Each row of a before or after table is a point. The points were changed in one or more steps. Then noise was added and the rows were shuffled. The steps act on how far a point lies along the listed directions, d1 being the first. Name the steps. A step turns or swaps two directions, mirrors them in a line or flattens them onto one, adds a multiple of one to another, or multiplies one. Angles are multiples of 10 degrees, from the lower direction toward the higher: turns from -170 to 170, lines from 10 to 170 but not 90. Use the fewest steps. Two steps may share a direction if one is a turn and the other turns, adds or multiplies; they go together, in the order done. Otherwise the lowest direction goes first.

Directions:
(1): -33 18
(2): 18 33
Before:
-3 2

-29 7

-32 14

-11 -2

12 14

11 -17

50 18

-27 -26

20 33

24 17

11 0

-14 -22
After, 12 rows:
-3 5

-9 35

18 -53

-30 61

-11 26

5 5

20 -41

25 -26

-30 11

-2 -8

-18 1

-1 47
Steps: add 1.5 times d2 to d1

Directions:
(1): -9 -2 -8 -51
(2): -29 6 -42 12
(3): 16 49 -5 -3
(4): 39 -16 -30 -1
Before, 13 rows:
-7 22 9 -35

60 -8 -9 0

4 -19 14 -17

11 48 12 -33

52 5 7 29

40 33 14 12

-1 30 6 -6

51 2 6 -12

-12 10 -6 -41

-9 -7 8 -31

-35 34 -1 -12

-21 30 13 -17

-18 23 30 -44
After (13 x 4):
19 -44 -22 -29

6 7 2 -31

-12 15 -3 -22

-17 -39 -34 10

37 -10 -14 -16

21 -16 -8 -32

-43 -27 -12 -15

19 -22 -16 -4

19 -10 13 -37

29 -5 -24 -48

49 -10 -5 -6

-45 -24 -22 23

-53 -27 0 -2
Steps: mirror d1 and d2 in the line at 160 degrees; turn d3 and d4 by 140 degrees

Directions:
(1): -36 9 31 -33 27 27 6 11
(2): -1 7 28 -24 -7 -60 6 1
Before (14 x 8):
-3 2 35 -25 -10 -46 -5 2

1 1 -2 3 -5 3 8 2

0 -5 9 -4 -2 -29 1 0

-4 -2 -1 4 1 8 -4 -2

-17 4 21 -15 11 9 2 3

1 -3 8 1 -3 -16 -2 -7

-1 -2 -3 9 3 14 0 -3

-4 1 11 -12 5 3 -2 -3

15 -4 -11 12 -15 -5 -6 -1

-2 3 9 -4 2 -7 2 3

-16 4 8 -10 20 6 -1 -1

5 0 -8 8 -5 -5 -1 -6

12 -2 -10 7 -8 -8 -2 1

-4 1 1 2 2 -5 -3 1
After:
-1 -2 -5 10 5 18 -1 -3

2 -5 10 -6 -4 -38 2 0

23 -6 -19 20 -21 -11 -8 -3

3 -3 10 1 -5 -21 -2 -8

-25 6 15 -18 26 11 0 1

-4 3 11 -7 2 -9 3 3

9 -2 -11 12 -9 -8 -3 -8

-6 4 44 -33 -11 -59 -4 3

-4 -3 -2 4 2 10 -4 0

16 -4 -15 12 -13 -12 -2 0

-8 3 16 -17 9 5 0 -2

-27 7 30 -25 18 15 5 6

-4 2 2 1 1 -7 -4 1

2 0 -4 4 -6 3 8 2
Steps: multiply d1 by 1.6; multiply d2 by 1.3

Directions:
(1): 0 -5 3 -11 10 22 28 33 42 40 -40
(2): -1 5 -26 -34 21 -2 9 -3 -43 -22 -53
Before (14 x 11):
-4 -1 -5 -8 11 -1 4 -10 -12 -21 -13

7 -11 -9 -18 11 0 15 17 2 14 -34

3 6 -2 -26 15 4 23 17 -10 9 -52

0 2 1 10 5 -9 -18 -9 -13 -6 31

3 -9 8 -16 3 10 17 19 26 29 -37

-12 5 -5 -29 22 15 27 18 14 28 -56

0 -5 13 14 7 10 -5 7 31 18 19

-16 -2 19 18 -7 10 0 11 40 33 20

9 -1 5 26 -5 19 6 9 51 36 14

-20 -3 5 1 -3 -23 -17 -8 -22 -24 -4

6 8 4 13 -8 -3 -5 8 13 10 12

-5 10 1 5 1 -6 -11 -14 -33 -30 -6

4 0 8 2 -9 -15 4 0 22 11 13

-11 -10 22 23 -13 20 10 15 48 35 29
After (14 x 11):
-13 7 -9 -34 22 13 27 16 0 22 -57

8 -11 -10 -20 11 -3 12 12 -5 11 -37

1 -8 12 11 8 11 -3 11 34 18 15

-5 0 -5 -7 11 -3 2 -14 -14 -23 -9

4 -8 4 -19 5 8 19 18 20 26 -42

-2 1 5 11 6 -10 -15 -6 -10 -4 34

1 9 -7 -26 15 3 20 12 -18 1 -51

-4 7 3 4 0 -7 -13 -18 -32 -27 -3

-11 -9 21 17 -9 24 15 17 48 38 22

-18 -4 7 3 -4 -22 -18 -6 -17 -22 1

5 3 9 -2 -6 -15 7 3 23 14 11

-17 -2 20 13 -1 12 4 14 39 39 13

8 10 4 12 -10 -1 -3 9 15 10 12

11 -3 3 20 -2 22 10 13 56 39 5
Steps: turn d1 and d2 by 10 degrees
